Rows are points. Each copy is the shape, with its points in the same order, stretched, turned, moved and blurred by noise. Say if it was mirrored as well.
(in the rows, 128 means zero)

Shape, 8 rows:
[[ 95 135]
 [ 96 152]
 [142  59]
 [124  70]
 [114  82]
 [121 154]
 [106 150]
 [ 96 145]]
Copy 1, 8 rows:
[[101 104]
 [ 93 120]
 [178  85]
 [159  80]
 [152  80]
 [110 132]
 [100 117]
 [ 97 114]]
Copy 1 is: only turned
Copy 2, 8 rows:
[[134  95]
 [152  93]
 [ 66 165]
 [ 74 144]
 [ 86 129]
 [158 119]
 [152 104]
 [145  94]]
Copy 2 is: mirrored

Shape, 9 rows:
[[ 65 146  95]
 [ 83 140  91]
 [ 88 173  76]
 [129  64 120]
 [149 115 159]
 [116 156 153]
 [129  85 142]
 [118 121 102]
 [111 160 132]]
Copy 1, 9 rows:
[[ 71 181 144]
 [ 71 171 135]
 [ 83 205 116]
 [ 87  78 141]
 [151 110 146]
 [146 161 153]
 [108  95 152]
 [ 97 141 126]
 [128 166 137]]
Copy 1 is: only turned
Copy 2, 9 rows:
[[ 58 143 126]
 [ 71 152 133]
 [ 63 170 100]
 [138 145 200]
 [170 125 142]
 [134 121 103]
 [152 130 180]
 [113 161 143]
 [119 134 104]]
Copy 2 is: mirrored
Copy 3:
[[ 97 173 152]
 [110 167 151]
 [117 196 128]
 [161 107 188]
 [158  89 129]
 [119 115 104]
 [154  95 166]
 [144 143 152]
 [120 140 111]]
Copy 3 is: mirrored
Copy 4, 9 rows:
[[ 90 110  95]
 [ 93 122 111]
 [101 152  80]
 [113  97 199]
 [164 105 161]
 [156 106 113]
 [136  90 181]
 [118 128 144]
 [142 120 106]]
Copy 4 is: mirrored

Shape:
[[119 146 175 145 117 124]
 [153 112 164  83 110 133]
 [114  53 170 106  72 119]
 [134 165 109 158 148 144]
 [145 108 189  95 149 116]
 [ 71  89 130  86 104 109]
 [110 144 110 144 151 172]
 [127 123 108 151 142 121]
 [114 139  80 173 175 170]
 [131 109 168  80  89 109]
 [158 159 150 149 176 116]
 [124 113 116 113 107 110]]
Copy 1:
[[121 127 148  93  98 173]
 [139  78 166  78 133 125]
 [ 62  41 152  84 133 135]
 [173 155 110 133 110 148]
 [111 112 196  76 132 121]
 [ 78  92 114  63 114 110]
 [157 158  84 115 151 150]
 [125 131 118 143 116 118]
 [159 179  71 159 149 133]
 [111  62 165  64 105 121]
 [151 154 165 119 112 122]
 [122  84 125 108 103 115]]
Copy 1 is: only turned
Copy 2 (12 x 6):
[[106 125 156  86 116 135]
 [177  81 147  94 117 146]
 [144  30 175 140  92 149]
 [127 187 113 117 134 150]
 [164  80 160  90 147 125]
 [122  38 101 138 124 130]
 [118 145 104 122 152 181]
 [132 150 125 153 139 129]
 [110 184  91 161 167 189]
 [165  61 150  94  95 127]
 [156 183 141  83 163 109]
 [155 105 117 143 111 121]]
Copy 2 is: only turned

Shape:
[[102 139 142  98 116 155  93 145]
 [126 128  96  86 159  97 171 136]
 [ 98 146 129 178 109 155 100 155]
 [ 93 146 141 139 132 120 117 150]
 [ 81 115 142 150  95 116  92 115]
 [145 115  88 140 170 122 161 113]
 [ 99 156 145 129 132 119  91 127]
 [234  84 173 129 181 103 162 159]
 [111 159 121 116  83 127 123 125]
 [109 166 161 152 115 135  92 106]
 [117 140 114 137 118 141  64 142]
 [113 159 137 145 104  91  88 139]]
Copy 1, 12 rows:
[[129  95  99 148 154 107 109  90]
 [143 115 122 103 113  80 183 151]
 [157 155 116 183 162 120  70 133]
 [116 138 108 155 154  94 110 140]
 [100 157  96 144 110 147  95 130]
 [174 151 150 103 131 131 156 154]
 [100 140 106 129 157  99  98 111]
 [134  56 249 118 130 148 141 169]
 [123 152 116 148 121  94 121  96]
 [ 92 159 126 146 167 130  83  91]
 [156 132 103 131 144 116  72 105]
 [101 159 119 138 127  94  77 128]]
Copy 1 is: mirrored
Copy 2:
[[117 113 150  96  98 104 114 159]
 [160 111  96 125 168 127 134 190]
 [139 139 121  69 117 108 128  95]
 [133 137 138  87 150 108 127 137]
 [ 78 155 132  95 115  95 136 122]
 [164 127  57 155 143 128 124 135]
 [129 156 148 108 135 108 110 141]
 [203  88 137 223 169  87 171 115]
 [119 166 121  96  94 127 152 167]
 [116 181 149 127 116 126 112 123]
 [133 143 126 101  90  77 111 140]
 [136 187 153 100 135  86 140 143]]
Copy 2 is: mirrored
Copy 3 (12 x 8):
[[128 116 129  94  85 148 107 158]
 [148 128  70 122 125  93 185  94]
 [145  94 203 132  74 151 121 137]
 [127 103 158  96  91 125 137 113]
 [107 121 182 125  96 111  86 119]
 [195 113 107 157 141 104 160  93]
 [133 131 156  81  91 125 109 120]
 [215 106 119  93 217  79 218 171]
 [111 165 146 133  93 140 131 126]
 [142 148 175  91 109 153  93 117]
 [161 130 168 110  66 125 103 162]
 [128 160 189  97  77 107 133 127]]
Copy 3 is: mirrored
